Rows are points. The last column is the point's height on a tilted bowl or saddle (a function of degree 2), plus a little noise. Count its main directions that bend up, bend down and stay straight.
(in the rows, 128 means zero)

Points (18 x 4):
[[153 103 125 118]
 [109 132 185  91]
 [111  96 167 110]
 [135 151 166  96]
 [169  89 104 105]
 [170 114 135 106]
 [131 120  99 107]
 [148 145  70  81]
 [119  99 135 118]
 [166  96 109 108]
 [120 193 124 104]
 [154  88 177 112]
 [188 130 111  78]
 [154  60 128 123]
 [ 72 109 132  77]
 [163 133 203  49]
 [157  85 105 109]
 [ 96  79 164 100]]
Directions: 0 up, 2 down, 1 straight

Points (16 x 4):
[[111 109 101 161]
 [136 152 138 142]
 [160 114 147 134]
 [134 134 111 155]
 [174  72 142  86]
 [189 102 188 134]
 [171 115  71 178]
 [164 117 166 140]
 [179 142  71 168]
 [178  88 144 104]
 [131 109 199 183]
 [123 132 115 155]
 [148 158 137 135]
 [145 113 140 138]
 [ 87 134 113 155]
 [179  55 148  58]]
Directions: 1 up, 2 down, 0 straight

Points (17 x 4):
[[152 151 101 107]
 [125 145  82 116]
 [107 154 138 120]
 [143 222 179 210]
 [121  70 132  92]
 [129 102 155 105]
 [142 181  94  99]
 [168 125 107  95]
 [146 114 139 114]
 [ 58 113  95 185]
 [134 119 140 118]
 [135 151 154 139]
 [222 128 147 143]
 [163 146 151 150]
 [147  91 133  93]
 [ 96 174 151 109]
 [156 135  69  83]]
Directions: 1 up, 2 down, 0 straight

Points (23 x 5):
[[141 143 131 133 164]
 [166 159 150 116 132]
 [115  98 138 126 164]
 [125  80 184 131 148]
 [180 150 113 185 146]
 [157 130 133 163 160]
 [119 123 101  77 184]
 [ 79 152 126 135 115]
 [158 112 100 156 173]
 [155 118  61 109 182]
 [128 101 131 133 167]
 [131 150 157  76 157]
 [106 112 207 116 153]
 [118  77 125 175 140]
 [106  86 126 148 148]
 [ 46 143 129 136  62]
 [ 97 202  52 134  97]
 [103 116 182 162 134]
 [ 97  80  92 112 144]
 [170 145 116 112 155]
 [170 111 132  49  87]
 [ 72 103 137  72 164]
 [120 163 153 170 105]]
Directions: 0 up, 2 down, 2 straight

Points (23 x 5):
[[111 133  78 190 145]
 [138 157 134 117 113]
 [151 123 121 117 108]
 [102 154 125 183 163]
 [ 91 130 188 134 139]
 [208 173 140 168   7]
 [178 122 112 150  97]
 [103  93 125 150 112]
 [ 93  72 142 178 119]
 [138 151 100 180 121]
 [162 137 147 132  99]
 [118  82 125 129 105]
 [172 130 123 135  97]
 [123 107 172 173 136]
 [124 103 183 118  96]
 [111 180 148  64  92]
 [101 114  95 164 132]
 [ 67 172  89 116 109]
 [131 141 187 109 117]
 [127 148  74 170 133]
 [ 85 142 128 149 135]
 [143 179 105 150 116]
 [ 56 148  53 128  97]]
Directions: 1 up, 1 down, 2 straight

Points (45 x 7):
[[114 130 120 138 142 173 115]
 [125  93  92  67 113 110  90]
 [192 115 145 125 111 118 109]
 [183 110 149 131 145  96 108]
 [139 114 178 132  84 172 105]
 [119 130 195 170 142 145 112]
 [128 103  75 189 100 116 108]
 [178 109 140  64 122 171  71]
 [ 73 118 113 110 111 134 109]
 [126 193 148 187 121 128 108]
 [160  98 124 108 148 172  91]
 [141  96 128 100  97 128 114]
 [149 119 162  80 130 166  95]
 [149 119 150 105 127 106 122]
 [151 154 111 107  85 180 107]
 [141 136  71 135 125 133 109]
 [204 166 165 182  72  94  94]
 [145 151  67 214 120 100  79]
 [124  54 152  74  78 149  65]
 [160 168 123 141 120 158 120]
 [159  85 129 166 125 120 115]
 [148 117 132 176 100 135 127]
 [112 154 143  90 173 242  39]
 [187 117 132 111 130 197  78]
 [167 110 132 104 153 115 106]
 [124  84 102  57 101 156  73]
 [ 78  83 112 135 155 113 104]
 [146  89 181  95 138  93 103]
 [129  85 169 145 156  72 109]
 [116  99 129 130 157 189  92]
 [ 98 167 135  89 122 140 109]
 [ 81 148 150  37  83 161  63]
 [128 162 107  57 126 116  96]
 [100 120  59 113 173  69  68]
 [163 117 111  95  96  77 104]
 [112 165 132  61 100 142 100]
 [153 128 189  78 144  95 104]
 [109  71 103 144 164 160  90]
 [165 139 113 144 122  56 100]
 [ 85 118 177 120 140 116 110]
 [123 159 178  95 102 124 118]
 [160 127  79 130  81 101 106]
 [115  86 137 113  99 154 108]
 [132  94 112 112 157  96 107]
 [119 138 152 102 104  88 124]]
Directions: 0 up, 6 down, 0 straight
